Each point is reached from the start by the listed moves, each made once or not at all, plus a little noise. Say if it took an odd or an even number of moves. Then give how often each move was made.

Moves:
(1): [60  8 -4  3 -3]
(2): [-7 54  5 18 10]
(3): [  5 -18  62  11 -11]
Start: [ 16  -5  30 -18  12]
Points:
[ 16  -5  30 -16  11] => even (0, 0, 0)
[15 30 95 11 10] => even (0, 1, 1)
[ 76   2  25 -15   9] => odd (1, 0, 0)
[ 82 -15  87  -4  -1] => even (1, 0, 1)

Moves:
(1): [42  3 -8  3  1  2  6 -3  4 -8  8 12]
(2): [ 3 33 -5 -2  9  8 -4  5 -1 -3  8 -9]
(3): [ -6   0  49 -16  14   2  12 -14   4  -5   7   8]
(4): [  4   6  15  49   7  12  -1   0   4   8 -21  -4]
(5): [ -6 -19 -19 -11  54  12   7   0 -17  -5 -11   6]
(6): [  1   1   1  -8 -10  35   7   9  -2  -4   1  -6]
(7): [-12   3  -4   5  -9  -2  29   5  -7 -15   4  10]
(8): [  3   4   7  -1  -5 -15  -4  44  -8  -2  -7   9]
(9): [ 0  2 -5  0  5 -1  7  8 33 -8 -7  7]
(10): [ 0 -1 -3  0  1 -4 16 -3 -5 43  7  4]
(11): [ 0 -5 -3 13  7  0  0 14  8 -4 34  0]
(12): [-16  15  -4  10   2  15 -17  -7   4   6  -2  47]
Start: [ -8 -13 -25   1  17  -3   5 -25   5  13 -10   7]
Points:
[-24  23  23  41  41  54  46   0  14 -12  24   5] => even (0, 1, 1, 1, 0, 1, 1, 0, 0, 0, 1, 0)
[ 26  28 -43  -1  13  40  66  -5  29  17  10  28] => even (1, 1, 0, 0, 0, 1, 1, 0, 1, 1, 0, 0)
[ 15  50 -34  59  23  61  30  -5  36 -14 -17  66] => odd (1, 1, 0, 1, 0, 1, 1, 0, 1, 0, 0, 1)
[-32  23  15  22  95  82  11 -24  -6  14 -28  55] => even (0, 1, 1, 1, 1, 1, 0, 0, 0, 0, 0, 1)
